Each row is a point. Examples show where two turns around zero, p and q, send a point. Where does a point land after both, in the order given? Backwards means that the second turn is done in reverse. Each puzzle has new turns, and all numbers are rounded.

Turn p:
[ 7.8 18.3] => [-0.4 19.9]
[15.2 -9.3] => [17.7 -2.2]
[20.0  6.6] => [15.5 14.3]
[-9.5 -3.3] => [-7.3 -6.9]
[-33.5 -12.3] => [-25.4 -25.0]
Turn q:
[-16.1 -15.3] => [ -7.6 -20.9]
[15.9 -4.6] => [16.3  3.0]
[22.9 -3.2] => [21.9  7.3]
[-30.1  10.4] => [-31.6  -4.1]
[ 7.4 12.7] => [ 1.0 14.7]
Where do these land?
p, then q: [8.5 3.1] => [3.0 8.5]
p, then q: [-21.7   0.4] => [-14.0 -16.6]
q, then p: [ -6.9 -13.0] => [  5.7 -13.6]
q, then p backwards: [-17.4   2.7] => [-17.5   2.1]
p, then q: [37.5  6.8] => [18.4 33.4]

Turn p:
[-16.6  -8.7  21.3] => [-16.3   2.1  23.1]
[18.2  4.7  7.9] => [18.2  8.0  4.5]
[  7.0  20.4 -31.6] => [  6.4   3.4 -37.6]
[ -8.7 -16.5   2.4] => [ -8.5 -13.5   9.9]
Turn q:
[ 4.6 -8.5  9.1] => [ 5.7 -8.7  8.3]
[ -7.9 -16.7  -4.6] => [ -2.1 -16.9  -8.6]
[-18.3 -10.5  10.3] => [-15.6 -16.8   5.0]
[ 21.5  35.7 -14.8] => [11.9 42.3 -4.8]
Where do these land?
p, then q backwards: [-22.6  -2.9  14.3] => [-17.7  12.5  16.0]
q, then p: [11.1  6.1  2.8] => [8.4 9.9 1.1]
p, then q: [ 23.6 -27.0  -9.0] => [ 30.2 -21.0   4.0]
p, then q: [-12.1  23.8  -8.2] => [-14.5  16.6 -17.1]

Turn p:
[-10.1   1.5  14.8] => [-16.4   1.0   7.2]
[23.2 19.4 26.7] => [ 5.6 15.4 36.9]
[ -2.0 -22.9 -13.4] => [  5.2 -21.5 -14.8]
[-0.9 13.1  1.3] => [-1.3 13.0  2.0]
[11.5  7.9 -3.0] => [11.4  7.3  4.5]
[-21.8 -19.0 -26.3] => [ -4.6 -15.1 -35.8]
Turn q:
[-9.9 10.0 22.2] => [-11.5   7.1  22.6]
[ 18.1  -3.5 -13.6] => [ 19.1  -2.7 -12.3]
[ 12.9 -23.4 -17.6] => [ 13.1 -21.2 -20.1]
[-21.1  16.8   9.0] => [-20.8  16.8   9.7]
Where do these land?
p, then q backwards: [ 19.3   6.5 -11.2] => [21.9  7.7 -1.8]
p, then q backwards: [29.8  5.2  6.0] => [23.6  7.6 18.3]
q, then p: [-33.0   1.6   4.9] => [-29.0   5.7 -15.5]
p, then q backwards: [-16.1 -13.3   0.3] => [-13.7 -14.5  -6.2]

Turn p:
[ -9.1 -22.9 -11.6  -5.9] => [ -6.2 -16.6 -12.6 -17.4]
[20.9 15.3 11.9 -0.5] => [19.3 12.4 13.4 10.5]
[-21.1   6.9  13.9  12.9] => [-22.5  -3.2  10.1  15.3]
[ 16.8  25.4 -25.1  -4.0] => [ 13.6  33.0 -17.3   0.3]
[ 14.6 -18.8  19.6  14.8] => [ 15.7 -25.7   8.8  13.6]
[-22.2  -6.0  -8.6 -17.3] => [-20.0   0.0  -2.3 -22.3]
Turn q:
[-12.3 -18.5 -11.7 -18.5] => [ -7.4 -15.7 -11.7 -23.1]
[-3.4  4.1 25.6 35.3] => [-5.4 -4.9 26.4 34.3]
[  1.2 -19.8   6.0 -17.8] => [  2.5 -11.3   7.8 -23.5]
[-4.8 20.4 -2.9 -7.3] => [-9.1 19.1 -7.3  0.1]
[ 19.4  13.8 -17.0   8.4] => [ 19.6  12.7 -15.2  12.3]
Where do these land?
q, then p: [11.4  0.3 16.0  6.3] => [ 7.9 -3.0 14.7 11.8]
q, then p: [  1.6   2.6 -45.4   6.9] => [  9.0   6.7 -44.3  -5.5]
q, then p: [-23.8  -7.3  22.0  13.4] => [-22.6 -23.7  12.7   7.1]
p, then q: [ 12.2  -5.3   8.0 -19.9] => [ 10.0  10.0  13.7 -15.8]
q, then p backwards: [-3.7 13.5 25.7 -7.4] => [-11.3  19.9  14.1 -13.8]
q, then p: [  2.3  -3.7 -26.3   0.8] => [  8.1   2.1 -24.0  -8.2]

Turn p:
[ 17.8  29.7  -1.5  20.6   3.8 -23.1] => [ 17.4  38.0   1.6  16.6   3.8 -11.6]
[  0.0  -9.3  12.2   7.4 -21.4  18.8] => [ 14.2 -16.8   9.8  -4.0 -18.6  12.6]
[15.0 25.6  2.7 12.8 18.6  5.9] => [12.2 19.4 11.7 16.0 21.2  8.0]
[  1.4 -16.9   1.4   1.4  -9.0 -18.6] => [  2.0  -5.6  -7.2  -4.1 -12.3 -21.5]
[-7.5 -0.5  9.9  8.7 22.7 19.6] => [ -6.0 -13.1  15.9  17.9  15.1  10.8]
[-0.1 24.4 13.7 -3.9 21.2 17.1] => [-5.7 10.3 24.6  5.7 21.5 17.3]
[  3.4 -22.1 -22.0 -22.0  -4.0  -4.6] => [ -6.6 -13.5 -27.6 -21.2   4.7  -6.9]
[-25.3 -11.7 -30.5   2.8 -27.7 -15.3] => [-14.4  -0.3 -37.1   0.0 -33.7  -0.2]
[ -4.7 -19.1  14.0 -27.8  -4.2   0.3] => [-13.1 -18.3   8.2 -26.9  -1.8  -8.3]
Turn q:
[-13.3 -15.4  -6.6  -1.2  22.7  14.1] => [  0.4 -21.7   1.5   0.5  19.1  18.3]
[ -3.0  12.9 -13.5  10.1  15.0  18.8] => [ -2.7   4.2 -10.0   6.8   5.2  29.0]
[ -2.3  15.6  -0.8 -15.8 -16.4 -32.6] => [-16.0  20.3  -2.1 -19.5  -2.6 -27.7]
[  7.5   4.8  19.5  -0.3 -25.9 -16.7] => [ -2.1  11.7   8.5   4.1 -19.0 -28.6]
[ 20.1  16.1  19.6 -25.0 -16.4 -15.5] => [ -2.6  18.3  19.3 -21.6 -26.1 -17.8]
[ 26.0 -11.7 -10.4  -3.6 -19.3   5.2] => [ 24.9  -3.4 -13.1  -8.3 -20.4  -7.0]
[-26.6  -9.2  -4.1  12.0  11.3  21.0] => [-11.8 -22.4  -6.2  18.8  13.8  17.4]
[ -8.4 -13.1  -3.7  23.8  28.9   5.6] => [ 9.9 -7.1  2.0 19.2 30.0 16.4]
Where do these land?
p, then q: [-18.0  14.7   5.0   5.4 -25.9  -8.3] => [-16.8   4.7 -10.8   7.6 -27.6  -9.6]
q, then p: [-22.3  11.4  23.8  -7.7  -2.5   6.4] => [-16.8 -10.0  15.9   9.9 -23.9   0.4]
p, then q: [ 18.0 -16.6 -15.3   0.8  22.7  18.2] => [25.5 -9.6  1.5 -4.8 24.9 17.1]
q, then p backwards: [  4.8 -28.6  -8.6  36.1   9.7  26.0] => [ 14.6 -11.7 -16.3  38.3   9.0  28.7]
q, then p: [-14.3  -6.5  15.7  11.6  -3.7 -21.3] => [ -8.2   9.3   7.3  19.1  -2.6 -22.7]
q, then p backwards: [ 22.6   1.1  20.4   4.0   5.9 -11.7] => [14.5 15.5 22.5  9.7 -4.3 -6.8]
p, then q: [  9.0  17.4 -26.9  -6.1   1.1 -22.4] => [-13.0  25.4 -18.4 -15.3   7.2  14.5]
p, then q: [ 12.4  17.7  -8.3 -22.4   6.5  -8.0] => [-15.6  11.3   6.5 -19.8   5.5  17.6]
q, then p: [-12.0 -10.4  -5.8 -21.6 -13.7  21.2] => [ -7.2 -25.7 -15.8 -14.0 -15.1  -1.0]

Turn p:
[-19.8  11.5  11.7 -14.8 -15.9   3.4 -19.3   2.0] => [-16.8  17.9   9.6 -14.5 -20.3  13.3   0.0   4.9]
[-34.7   7.3   8.4  22.7  33.8  -9.7  18.6   6.0] => [-38.8 -13.5  -3.0  12.0  19.3 -13.2  32.4  -4.1]
[  9.5  -2.2   7.0   4.0 -29.8   9.8 -38.6 -22.0] => [ 12.9  31.3  20.0   0.2 -15.7  20.4 -20.9 -21.6]
[ 12.6 -26.3 -16.7  -8.6   4.7  14.0  31.2  -5.0] => [ 34.4 -29.2  -1.6   2.9   9.7   3.4  12.6  10.3]
[-19.4  30.5  17.9  12.2  20.8  -5.1  18.7   4.5] => [-31.3  12.6 -12.1  10.5  13.8 -14.8  25.6  12.1]
[ 17.2 -14.9  -6.9 -10.5  29.8   7.6  10.6   4.7] => [ 14.1 -20.2   1.2 -11.4  29.2  -8.4  -2.0   9.5]
[ 22.1   3.5  -8.5  -6.5 -15.7  -2.5 -12.5 -18.4] => [ 25.4  17.1  -0.9  -5.3  -9.3  -3.0 -13.4 -10.9]
[-20.4  22.0   2.9  18.2   5.3   5.4   9.8  26.1] => [-33.7  -1.0 -22.7  11.5   5.6   9.4   9.2   9.2]
[ 10.7  -1.4 -17.3   2.1  -2.1  -3.6 -23.0  -8.5] => [  9.3   4.9  -2.6 -11.1  -0.8   1.4 -15.5 -23.5]
[ 18.3 -26.3   9.9  -6.5  -6.7  -5.3  16.6  15.7] => [ 13.7 -23.1  10.0  13.3  -3.2  -6.2 -15.6  21.7]
[  3.7  -3.6  -8.4 -12.3 -24.0 -14.1 -12.0  -5.2] => [ 10.5   3.2   2.1  -8.1 -28.1  -2.3 -12.2  -7.6]
Turn q:
[-11.1   6.4   3.9  19.0  14.9  29.8  -1.8  19.3] => [-11.3   9.6   9.7   7.2  21.5  13.8  24.5  20.3]
[ -7.6   7.5 -10.0  -2.3  -3.3 -22.6  16.1   0.0] => [-14.1 -13.4  -0.1  -3.6  -4.9 -21.0 -11.9  -0.9]
[ 22.3  -4.4  10.9  20.6   3.9 -19.9   3.1  -9.2] => [ 21.3   0.0  19.4  13.8   3.0 -18.7  -7.6 -11.2]
[  7.5 -13.5  -9.4   7.8 -18.1 -16.1   9.6   3.4] => [ 12.5 -21.3  -6.4   8.4  -8.4 -16.6  -2.4   2.7]
[ -4.9  -7.9  -5.7   5.6  28.5  34.1 -14.0  -5.8] => [-0.4 14.0 -5.3  1.1 35.0 28.5  9.3 -1.4]
[-14.0  -2.2   8.8 -73.8  -7.9  12.1  11.0   4.1] => [-10.1   4.5 -24.7 -65.3 -27.9  17.3  -0.6   0.1]
[ -0.9   4.0  -0.4   3.0 -15.7 -41.8 -14.2  11.6] => [ -1.8 -19.3  15.5  14.8 -28.4  -6.2 -25.6   4.6]
[ 21.3   9.9  -4.5   2.1   1.6  16.0  -7.4 -14.0] => [ 11.3  26.3 -11.5   8.7   6.6  -0.7  -2.0  -3.2]
[-12.7   0.2   6.3  18.0  -3.9   8.5  -2.3  -9.5] => [ -7.5  -0.4   3.2  14.9   3.6   3.5  16.6 -11.0]
Where do these land?
p, then q: [  8.1  -9.9   0.7   3.8  17.4 -18.7  11.1 -24.7] => [ 12.4  -6.0  19.3  -3.1   1.7 -21.4 -15.0 -17.5]
q, then p: [ -2.3 -15.2  -6.5   9.7  13.8  11.7  -7.9  -9.5] => [ 6.8 -1.9  0.7 -1.2 26.7  1.7  7.4 -5.6]
p, then q: [  6.9 -12.8  -7.0  12.2 -17.4  -4.2  -0.4 -28.4] => [ 18.9  16.0  -0.9  15.5  -4.3 -18.5   4.6 -17.2]
q, then p backwards: [  5.6  -2.6   5.5   9.0 -39.0   7.4  14.8  55.4] => [-13.3  -4.5  16.1 -35.9 -17.2  -5.8  53.6   8.1]
q, then p: [ 12.7  10.7 -14.1  -8.5   6.6  -8.7  -5.4   4.9] => [-12.8   5.6  -4.2 -12.0  -1.2   3.0 -17.2  -7.6]
p, then q: [-10.6 -11.9   1.0 -30.2  11.2  -3.4   0.9 -24.7] => [ 13.0   3.0   8.8 -33.1 -17.7 -14.7   0.3  -5.7]
q, then p: [-2.0 44.4 21.8 -5.5 15.3 45.5 -4.1 13.6] => [-31.0  22.6 -35.5  -6.1   1.6   3.9  28.3  37.4]
p, then q backwards: [  0.7  -4.8  10.5  -2.3  -1.4 -16.6 -13.8  -0.1] => [  0.0  13.4   6.5  -1.4   3.3 -18.9   2.9  -2.1]
q, then p: [-19.1   2.2 -11.9  11.8  -6.4 -13.0   4.7  13.5] => [-14.9 -21.8  12.1   9.7  -7.2   6.2   0.9  -6.2]

Turn p:
[ 10.5  13.1  -1.7  -8.2  32.4 -16.1   0.1  15.7  16.6] => [ 21.8 -12.9 -23.7   4.7  29.7  -7.6  -3.0   2.0  -2.8]
[ 31.6 -14.2  -5.4   1.9   4.9   0.9  16.3  15.2   8.1] => [ 18.1   1.9   1.1  23.6  -0.5 -23.0  -7.3  17.8   5.6]
[-13.3 -12.7  17.3 -16.7 -17.5   3.5   7.8 -14.2 -40.9] => [-15.8  18.0  19.4 -14.5 -24.1 -13.4  10.7 -22.4 -25.2]
[ 2.0 -9.9 -8.8 28.1  8.9 -4.4 -3.2 -4.0 12.2] => [ -1.9  -5.5 -17.1  19.3  -7.5   9.4   2.9   3.6  19.4]
[-25.6 -21.8   0.3   5.4  -1.8   7.8 -26.8  -4.2  22.6] => [-20.6 -29.4   4.3  12.0  -4.3  28.8  11.3   5.4  -3.7]
[-10.3 -10.0  -0.9   3.4 -10.6  32.4 -31.2   2.9   0.9] => [-18.8 -10.9   7.8  -1.9 -17.7  26.9 -11.0  20.4 -15.9]
[ -0.1  13.0   0.2  13.7  -1.0   7.3 -20.5   7.1 -20.9] => [-14.0   9.4 -19.1 -16.5 -10.3   5.9 -11.1   9.8  -6.3]
[ -7.7   9.7  21.7 -12.6 -10.9  17.2  12.9 -27.0 -21.9] => [ -2.8  30.6  22.0 -10.2  -7.3   9.3  -1.2 -24.1 -17.9]
[ 21.7 -10.7  21.1  -7.1 -33.1  -9.6   8.7 -12.8  -6.9] => [-22.9  22.4  27.5  12.0   2.8 -24.0  -3.2  -5.6   2.4]
[ -5.3  18.9 -30.1 -12.1  13.9 -18.8   9.6  -4.5  11.2] => [ 23.9 -20.1  -6.4 -16.1  13.8  -3.4  -5.0 -16.9  20.9]
[ -3.4  24.6 -13.7   4.2  14.8 -20.3  26.1  25.9  19.1] => [ 32.8  -3.7 -15.8 -12.4  25.6  -8.8  16.8  10.1  23.6]
Turn q:
[-19.9  10.4  -1.7  13.4  -3.9   7.8 -11.3  26.3 -26.5] => [-17.0 -14.5  -9.0 -16.8 -26.0 -25.4   8.0   0.9  -6.1]
[  3.3 -26.7  22.0  -2.0  -4.0   1.4  19.2   7.0  -7.7] => [  9.9   8.3  12.3  -3.9  10.2 -16.2  14.9  12.8  24.9]
[  4.5   4.8  -9.6   4.9   2.1   5.9  13.3  -1.2 -15.8] => [  8.1   5.9  -2.8  -4.3 -20.2   4.7   5.5   6.1   1.7]
[-17.5 -24.2 -22.7  15.6  10.9 -16.3  20.6  -1.0  20.8] => [ 15.0  -1.8 -17.4   9.8  20.8  10.3  38.2   7.0 -14.8]
[ 24.3  15.8   2.9 -23.5  29.0   6.7 -25.7 -29.6  22.6] => [ -1.0 -12.2   9.1   7.9  16.3  38.9 -47.2   4.6  -2.9]
[  9.1   8.5  20.9  22.2 -12.7 -24.7 -19.6 -14.3 -18.8] => [  6.4   6.3  24.3  12.6  -8.4 -30.4 -18.2   2.5 -25.2]
[-12.1  17.7   2.9  -5.4  18.0   5.6  28.5  19.0  14.0] => [-24.7  16.9 -19.5 -11.4   4.3  15.2  12.3  19.6   5.5]
[ 15.7   4.6 -10.3  14.0  -1.5  18.0   5.9  25.9   6.0] => [ -5.5  -0.3 -29.2  13.4 -15.0  -4.6   0.1   4.7  17.6]
[-19.9  -3.8   3.3 -21.8 -27.1  10.9 -22.8 -29.8  11.5] => [-11.0 -13.3  32.2   1.8  11.1  12.2  -1.0 -41.0  -0.2]
[ 12.6  -7.2  -7.7 -17.3 -10.8 -15.1  -8.0  -2.2  -6.2] => [ 19.9   4.7  -0.1  -8.9   6.8  -4.8 -12.6 -17.2  -0.3]
Where do these land?
q, then p backwards: [ 21.1  20.2  10.2  -4.0  -2.4  -8.3  16.7  22.8 -17.0] => [ 22.0  16.0  -4.1  18.9 -10.3   3.6   5.1   8.5 -28.3]
p, then q: [ 23.3  27.1 -16.5  -7.9   3.0  24.1  16.7  15.5  -7.3] => [  0.4   2.0 -17.5  -3.7   1.7 -10.7 -47.2  -7.1   7.5]
p, then q backwards: [-12.6 -13.3  14.2 -11.0   4.2  15.6  11.5   6.0  11.2] => [-11.8  -9.2  -4.3  14.4   4.4  -7.6   6.7 -25.3   0.1]
p, then q: [ -7.6 -17.8  11.6   9.0   8.7 -14.3  18.8 -18.9  -3.9] => [  4.9  19.6  12.6  20.2 -10.4  11.7  14.2   3.8 -12.7]
p, then q: [-18.1  16.5  12.2 -11.8 -26.8  15.7 -10.2 -10.6   6.5] => [-28.0  -7.7  21.0 -19.6   1.3   6.5  -3.1   8.5  17.8]
q, then p: [-10.2  14.5 -20.5  -3.8 -14.9  -5.4 -11.7  -8.1  29.5] => [  2.8   7.0  -6.7  -2.7 -28.5  22.7  -7.9 -23.9   1.3]
p, then q backwards: [ 24.4 -16.8  17.6  33.4  -8.1 -13.2 -17.8 -13.1  14.1] => [12.8 16.8 17.9 19.9 -8.2 20.5  3.8 12.1 37.7]
q, then p: [-24.2  24.4 -13.5  -5.3  21.2  -6.0 -12.2   9.4 -17.9] => [ -4.3 -15.0  19.4 -25.2 -20.8 -15.7   1.5  -5.7 -21.6]
p, then q: [ -4.7 -26.2   2.0 -11.3  25.8 -18.8 -29.4 -12.1 -19.7] => [ 32.7 -16.1  19.9  -5.2 -11.2  -2.5  27.1 -14.6 -20.5]
p, then q: [  8.7 -28.5 -17.2  12.8 -10.7  10.5  17.7   9.1   4.5] => [ -4.8  18.0  -9.2  24.0   7.8 -28.1   6.0  -6.4   7.3]
